Rows are points. Each table stands for the endless flat space through its points: a line for two points, a plane for three, and so on. Write the one point that lies in both, or say that there is none.

First:
[[  3  -7  15   2]
 [-12 -12  40  -3]
 [-14  -5  30  -3]]
Second, 2 rows:
[[-20  -2  26  -3]
 [ -8  10   8  -3]]
They share: [-16   2  20  -3]

First:
[[ 30  52  15  17   2  -3 -17 -19]
 [ 14   4   9  -9  -4  -8 -40   8]
 [ 25  48  13  11   1  -4 -23 -20]
 [ 39  18  16  21   1   3 -37   4]
 [ 20  -8  20  19   4  -8 -21  11]
 [ 24  24  13  23  18 -24   8  16]]
Second (3 x 8):
[[  5  10   3   4  11 -42   4   3]
 [ -5  18  12   3  -4  -7 -23 -14]
 [  3  15  15  -3  -9 -18 -15   3]]
They share: no point

First, 4 rows:
[[ -7  -4  -6  -6  19 -11   0 -22 -16  -5  16   0]
 [-22 -14   5 -16  18 -13 -11 -24 -18  -9   3   4]
 [-13 -16   8 -12  25 -25  -4 -10 -22 -17  10   8]
 [ -4 -10   6  -6  31 -26   3  -7 -25 -14  16   3]]
Second, 3 rows:
[[ -4 -12 -13   5  25  -3 -14 -21 -10   3   5  17]
 [  2 -14 -11  15  23  -5 -22 -11 -18  11   3  25]
 [-14  -7 -14 -13  24  -5   1 -33   0 -10  10   2]]
They share: no point

First (3 x 18):
[[  7   5 -16 -22  -3  -4   6  -7  15 -10 -14   3  -4 -17  15 -12   2 -18]
 [  4   0 -19 -18 -13  -4  11  -7  15  -4  -8   4  -5 -18  12 -14   6 -16]
 [  9 -29 -14  -6 -47   4  32   9  11   2   6   9  -2 -15 -11 -12   6 -14]]
Second (2 x 18):
[[ 11 -17  -6  -6 -23  12  12   9   4   2  -4  -2   3  -2  -4 -15  -5 -20]
 [ 15  -9 -14 -26 -19  -8  24   1  20 -22 -12  14  -5 -26   4  -3   3 -16]]
They share: [ 13 -13 -10 -16 -21   2  18   5  12 -10  -8   6  -1 -14   0  -9  -1 -18]

First:
[[  6 -13 -17  21   9  14  -3  16  -8   2  -7  13  -9  -9  20  17   3  12
   -3 -17   2  -7  -2  -5]
 [  4  -7 -21  17   1  24   1  10 -14  12 -15   9 -19  -9  18   7  -9   4
   -1 -23  -4  -5  -4  -5]]
Second:
[[  3  -7 -23  27   0  22 -26  10 -27   7 -25   8 -25 -17  19   5  14  20
  -17 -12   4 -15 -13   0]
 [ 21 -20 -18  20  20  -1  23  25   1  11  -9  33 -14  -8   9   2 -21  18
   15 -37  -4  20  15 -11]
 [  4 -14 -24   8   0  22 -13   5 -17 -10 -14   3 -13   6  35  24  10   1
  -18  -7  -2 -20  -5 -11]
 [ 14 -14 -18  26  16   6   5  21 -11  14 -16  27 -21 -16   7  -2 -10  23
    6 -31   0  12   5  -5]]
They share: no point

First:
[[-14  -5   7  48 -23  -7 -17 -16  17  17  -7  14 -10 -26  11  -3 -22  14
  -42 -22 -28  30 -13  -5]
 [-13 -25  37  12 -16 -33  19 -29  37 -22  24 -14 -20 -37   6   9 -10  10
  -26 -11 -10   5  -3 -43]
 [ -8 -21 -25  26   7  19 -25   2  43  -9  27  24  24  -2  23  35  12  46
  -18 -50 -26  16 -29   9]
 [-11 -25   8   5  -4  -8   2  -4  49 -30  39   7   6 -12  17  30   9  28
  -18 -27 -14   6 -13 -19]
 [-53 -41  15  36 -16  11 -15 -23  35 -10  42  10 -14 -33 -10  29  -6 -10
  -42 -17   0 -21 -59 -13]
 [-14 -20  22   2  -9   1  19  -7  23 -20  17  -1 -10 -18  -5  21 -12   4
  -17 -15   1   6 -26 -23]]
Second (6 x 24):
[[-11  29  -9  48 -10 -11   7  -8 -10 -23 -18   8 -28 -37  19  19 -19  41
   -5 -14   6   8 -45   4]
 [ -1  -7  28 -13 -33  -1  14   6  24   6  -7  27  -2  17 -27  11 -26  -3
  -47 -30 -27  -4  -9 -25]
 [ -4 -17  -5   8  13  17  -4  20  25 -17  22  25 -10 -15  35   9 -29  18
  -19  16 -15  26  -1  -5]
 [ -6  10  -5  21  -8 -19  11 -11  23  -7 -15   4 -13   3   0  27 -27  23
  -27 -15 -25  21 -28 -23]
 [ -6  -3   5  16  -5  13   2  14   7 -17   8  25 -14 -25  21   7 -23  20
  -17  -2  -3  10 -15   1]
 [-15 -23  15  32   0 -11  23 -46  22  -3   0 -52  -2 -31  -9  25   3   7
    3 -38   4  60 -41 -28]]
They share: [ -7 -10  14  12 -11   3  11  -4  16  -7   2   5  -7 -15   0  13 -17  10
 -20 -19  -8  20 -20 -14]

First (6 x 24):
[[ 23  -9   0  -6 -27   9  39  26  40  -1 -26  10 -12 -14 -19 -15  17 -47
    7   8  14 -11  -2  -2]
 [-10 -20  28 -28  37  -8  52 -10  23  -6 -28  30  20  -6  23  -2   6   4
  -20 -44  -5 -37   6  46]
 [ 14  -8  -6  32  -4  17   0  40  25  26 -30  26   4 -15 -12  11 -23 -26
    1   1 -29 -23 -14  28]
 [  8 -16   6   8  18   9  21  22  14  22 -29  26   5 -16   3   1  -9 -10
  -11 -22 -25 -31 -10  37]
 [ 14 -15   5  19 -24   9   2  35  28   0 -17   2 -10 -29 -19  -2 -21 -37
   13  10 -26 -20 -12  10]
 [ -4  15  -3   9   3   0  15  17  25  20 -20  22  15   7   5 -15   2 -29
    4  -4 -16  -8  -8  13]]
Second, 6 rows:
[[-27  -5  11   4   9  -9  17   8  30   4   5  27   6  -7  -5 -20  -7 -26
   23  -4 -20   2 -13  18]
 [-33 -13   3  -5  15 -20  14  -6  50  17   8  39   7  15   5 -16  -4 -31
   18   2  -6   2  -2  19]
 [ -8   1  -6   1  29 -29  20  12  36  29 -10  20  22  -2  11  -2   5 -16
    0   3 -26  15  -3  17]
 [-27 -12   3  -8  23 -29  17  -1  58  25   4  41  15  20   7 -13  -3 -32
   11  11  -7   3  -1  25]
 [ -7   2   9  11 -15  26  12   7  -8 -12 -19   3  -8 -24   3 -17  -6 -15
   10 -39 -23 -29 -10   6]
 [  1  -1  21  23 -13  14   6  14 -14 -23   0  29   5 -39 -35 -16 -22 -29
   14 -40 -26 -16 -40  35]]
They share: [ -4   0   8   2   7  -2  18  13  21   9 -18  16  10  -6   6 -12  -4 -21
   1 -12 -21 -18  -7  20]

First (6 x 24):
[[ 15  -4   2   6  15 -29  19  41   8  -8   5   4   0  14   1  -9 -16  -5
  -11  13 -10  -7  -1  -1]
 [ 17   3 -14  26  -8  -4  26  37   3   2  -1  -2   7  41 -23 -41  -4  12
   -6  37  -7  23   2 -19]
 [ -4 -18  11  -3  10 -33  33  -3 -11  14  17  29 -18  -8   9 -21  23   0
   -7 -15 -15  -2  -9  10]
 [ -2  -1   3 -14  30 -48  39  37 -19 -15  25  27 -29 -11   5 -23  -8  13
   -5 -22 -17 -12 -13   0]
 [  6 -17   4  -2  15 -47  29 -17   2  25  22  24 -18 -25   3  -7   5 -24
   -6 -15 -19 -36 -11  33]
 [ 14   3  -8  13  10 -27  28  33   1  -2   8   4  -2  15 -15 -25 -14  -2
   -7  16 -12  -4  -4  -3]]
Second (2 x 24):
[[ 12 -19  -5   9  -8 -22  16   5   9  19   4  12   0  21  -1 -19   0  -8
   -6  21 -13  -1   0   3]
 [ 10 -24  -9   4 -13 -27  12   1   8  21   3  15   0  26   1 -19  -6 -10
   -4  24 -16  -2   0   0]]
They share: [ 14 -14  -1  14  -3 -17  20   9  10  17   5   9   0  16  -3 -19   6  -6
  -8  18 -10   0   0   6]

First (2 x 24):
[[  0  12   9  11  12  32   4  -6  22   5 -13   0 -32  25   2   9   1 -21
  -13  28  19  -4   4   1]
 [-10  -8  14  11 -13   2  -6  -1  12  -5 -23  -5 -12  15 -13 -21  26 -21
  -13   8 -11   6  24  21]]
Second, 3 rows:
[[ -6  -4  -3   2 -15  27  -7  -5  16  -8 -25   2 -31  23 -20  -6   1 -36
  -15   1 -10   1  -6  30]
 [  1  13  28   7  -2  -4   7  14  22  12  -7 -21 -13  15  -7 -18  29  -8
  -24  23  20  -8  36   2]
 [ -3 -16   6  17  -3  18 -16 -14  10 -23 -28   5 -19  11  -8  -9  -2 -39
   -6  19 -10  10  12  18]]
They share: no point

First (7 x 24):
[[-34 -17  -4  12  -4 -48   3  17 -11  17 -39  22  -4 -24 -13 -12  29  -2
  -32 -12  -9 -32 -18 -45]
 [-18  16 -12  -4  14 -35  16  25 -33 -36 -32  28   3 -14   6  17  15  -6
  -41 -40  31 -22 -46   9]
 [-22  -7 -41 -17  11  14 -17   3 -20 -31 -45 -16  21 -41  -9  -3  35  -4
  -49   6  -3 -31  -5  19]
 [ -6 -14 -10  36  -6   5   1   2 -23   0 -35  -4 -11   8  -2   1  21   1
  -29 -13  -5   9  -4 -12]
 [ -5   8 -17  -1  24  14  -5  30 -23   2  -9 -30 -12 -15 -14  -8  10 -19
  -13  16   1 -17  -6 -27]
 [  5   6 -22  16  16  32   5  14 -20 -39  -5 -31  -3   9  21  11 -12 -11
  -11  -6  16   9 -24  23]
 [-13   9  13   5  22 -39  25  36   7  -6  -3   6 -12  -2  -8   0  -4 -29
    6  -2   4 -37 -23 -35]]
Second:
[[ -5 -13 -15  23  29 -10   5  13  11  -9 -25  -7 -32   6   4   0  23 -20
   10  -7   2   1 -19  -7]
 [-25   6   0  -1  22 -14   0  18  -1 -21 -23 -15  28  -9  15  14   5  -1
  -19   6  28 -10 -22  -5]
 [ 21  10 -44  25  16   6  -8   6   5 -17   7  15 -28 -25 -13  26 -21 -35
  -13   2  12 -18 -40 -11]
 [  0  -5 -15   5  -9  -1   5  37 -24 -46 -13 -17 -13 -12   1  11  16 -42
  -26 -12   5 -22 -30  21]
 [-20   4   7   4   7   0  38  19 -12 -20   3 -18  13   8   6 -27 -29  -5
   -2  -1 -25 -41  -4 -14]
 [  4  23 -33  14  26   0 -11  -1  10 -11   6  14  12 -30  -4  32 -36 -11
  -21  15  30 -19 -38 -22]]
They share: [-10   0  -9   9  14  -5  10  19  -4 -21 -12 -11  -2  -4   5   2  -1 -16
  -9  -2   4 -18 -20  -5]

First (4 x 24):
[[  2  11  11  33  -9 -20  -9 -12  -9 -36 -13 -21  -9   9 -23 -23   2 -28
   15   9   6  -9   8 -15]
 [  3  23  15  12  -7  -5 -13  -5  -8 -19 -11  -6 -11   1 -15 -13   7 -13
    6  -3   0  -5   2  -4]
 [ -6  -2  15  26   6   1 -12 -14 -31 -27 -17 -19   8   2 -40 -41  -4 -37
   19  29  13   3  29 -14]
 [-14   8   7  16   8  -1 -22 -18 -27 -21  -9 -15   6   0 -38 -37   0 -27
   19  21  15  -5  19  -8]]
Second (4 x 24):
[[-14  -8  12   0 -11 -16 -17   0 -10 -24 -24   6 -22  17 -40 -11  -3 -10
    3   9  -7  -5  -5 -30]
 [ 31  51  18  27   1  27   0  -9 -20 -16 -13 -24  28 -15   0 -35   4 -17
   19 -12  14  23  28  16]
 [ 16  38   9  19  -1   8   3 -17 -27 -14  -8 -10  17  -7  -9 -14   9  -2
    6   3  -6  19   7   2]
 [ 22  40  12  27 -17  35  -5   6 -10 -21 -30 -36  20  -1 -22 -59 -15 -22
   36 -24  32  22  40   3]]
They share: no point

First (5 x 24):
[[ -5  12 -15  10  -5  16  -8  10   8  13  -9  20 -22 -28 -11  31   3 -22
  -12 -22   8 -28  -1  12]
 [  7  -6   3  -3 -29   2  14   4  27   0 -12   9  11 -21  12  16  -1  -8
   -2  -2  19  10  13 -12]
 [-22  34 -13 -19  33 -11  -4 -17  -2  20  -5  22 -24 -22  -1  36 -18  -7
  -12 -34  27 -14  -1  29]
 [-16  10  13 -39 -13 -37  16 -31  12 -20 -15 -10  22 -24  19  -6  -6 -13
   -4 -18  33  30  23 -13]
 [ -7   7  -7   0 -18   3  -5   1   9  -3 -14   6  -9 -29  -6  15   7 -27
  -10 -21  10 -16   6  -1]]
Second (7 x 24):
[[-19  -9 -13  -2 -44 -22  -3 -12  61  12   9 -16  -1 -14  16  30 -27 -22
   -5 -27  34   8  12 -24]
 [-13   0 -11 -16 -26  -9 -10 -23  61  14  -4 -12  12 -35  16  12 -17  -7
  -15 -20  31   4  19 -19]
 [ -1   5 -11  -5 -21 -23   3  15 -12  -2 -17  27 -40 -10   2  30 -29 -23
   -1 -26  26  -7   5  -7]
 [  6  -2   5 -17 -16  18  -3 -19  41 -10 -17 -10  22 -19   8  12   1 -16
  -11  -6   0 -13  13  -5]
 [-15 -17  12  13  -2  -4  -6  25  12  20 -14  -5 -17  -2  15  36  -8  -7
  -23  -4  22 -33   8  -3]
 [  4   6  -6   2 -24 -39   5 -16  -9   4 -13  14 -24  15  -2  50  -6 -15
   34 -27  35  -5 -15  -7]
 [ 12  16 -12 -12 -17 -21  -2 -27   6  -3 -22  13 -10 -21   7  21  -7  -4
   16 -19  23   0   1   4]]
They share: no point

First:
[[-11 -22   4 -15  14  20  52  21 -24 -11  14  -8 -26  42 -24  -3  28   2
  -14 -27 -11  -2 -13  -3]
 [ -5 -28  -7  -8   9  13  46  20 -20 -10   4 -21 -20  35 -33  12  21  22
  -26 -18   6  16  -7  14]
 [  2 -10 -11 -16   4  15  33   9 -25 -14  -7  -3 -15  22 -16  23  20  16
   -6  -5  -7  10  -2  19]
 [ 22   8 -31 -20  -8 -11  29  23 -13  -6 -11  11 -47  22   6  21  28  24
   22  -5   1 -22   4  17]
 [ 25  29 -32 -27 -16  -1   4  -6 -24 -17 -34  31 -20  -6  21  42  16  14
   40  21 -23 -14  14  30]]
Second, 4 rows:
[[ 18  -9 -16  -5  -1  11  33  -5 -23 -19 -13  -5  -7  19 -12  27   3  22
   16  -6  -6   6   9  15]
 [ -6   9 -16 -14  -1  -7  30  19 -32  -1 -34   1 -37   4 -18  24  -3  -5
   13   6  -9 -21 -12   3]
 [ 18   8  -5  -6   1   6  27 -11 -27 -14 -19   6 -15  -1   5  14   7  14
   15 -14 -20   4   8   7]
 [  8 -10 -29 -18 -25   4   6  -8   0 -29  -5  10   0  19  -6  16  29  26
   -3  10 -22   6  25  38]]
They share: [  6   1 -18 -13  -9   1  21   1 -19 -15 -19   5 -17   9  -8  19  11  12
   8   2 -16  -4   7  17]

First:
[[-47 -17 -16   5  26 -31  17   8   1  -4  -7  19   8 -10  12  22  18   2
    2  42  10 -12   0   5]
 [-24 -20  -5   1  18 -31  34  10 -21  26 -12   0   4   6 -16  21  22  28
  -12   6  -7   2 -13   5]
 [-22  -1 -21  -8  17 -42  12  31  -9   7 -20  27  28 -16   8  36 -22   7
   -3  26 -15  -8  -7   7]
 [  2 -11 -23 -21  21 -25  11  25 -27  29  -4   7  25  -2 -16  33 -16   9
   10   8 -28  -4 -11  -2]
 [-26 -27 -11 -25   0 -17  19   1 -25   8  -5  -1  11 -10  -8  -6   3  -2
   -1   1 -11 -12  14 -20]
 [-46 -29 -15   4  34 -18  18  -5  -5   0  11   7  -2  -2   0  19  33  -2
   12  43  14 -10   4  -1]]
Second (5 x 24):
[[-16 -15  10 -13  30 -45  23  30   1  11 -20 -23  19 -11 -20  18  17  -8
    6  14  17 -28 -36 -12]
 [-10 -11  -4 -11  32 -37  25  26  -5   9  -4 -17  23  -3 -12  16  17   0
    4  18   7 -16 -16 -16]
 [-21 -17   0 -19  15 -38  11  19  -2  16 -29 -11  18  -7 -21  21  13   0
    8  10   1 -30 -34   0]
 [-19 -25 -33 -14  -4  -7 -10  -2 -15  29 -21  12  11   9 -10  20  -5  17
    1  13 -38  -9 -10  15]
 [ -2 -17 -16   7  51 -19  37  30 -18  16  25 -11  13  -1  10   3  17  -1
    0  27   9   9   4 -27]]
They share: [-17 -18 -20 -13  19 -21  14  13 -15  21  -9   4  15   0  -4  14  14   9
   8  14 -11 -12 -10  -2]

First (6 x 24):
[[  9  32  45  -7   5 -31  43  35  32  25  37  32  50  -9 -17   2   8  29
  -31  -6   5  -7  27  18]
 [ -1  21  32   2   5 -23  28  21  39  29  22  39  42  -8 -22  18  -8  20
  -11 -18   5 -10   6  18]
 [-26 -11  28 -31 -17 -23  36  26 -10  10  20  -8  28  -9  10 -19  -3   5
    3 -20 -19  -9  27  10]
 [-15 -11  -1  -4  -3 -14 -13  -9  24  28  -9  10   8 -21 -12  16 -16 -20
   28 -29 -26 -25 -29  -3]
 [  1   5  29   8  11 -18  19  17  -4  14  19  -4  16 -23  12  -8   0  -6
    4   1 -12 -11  11   5]
 [  0  15  33  24  16 -15  41  29  23  23  20  35  37 -11  -6  13  -9  23
    0  -1  17  -6  16  18]]
Second, 2 rows:
[[ -9 -17  15   0   6 -27   2  -3  17  10  15  -4  32 -26  -2  -5 -13   2
   12   2 -23 -14 -12  -6]
 [  1   8  30  10   6 -17  27  22  -8  20  10   1  12 -16   8  -5   2 -13
    2 -13  -8 -14  13   9]]
They share: no point
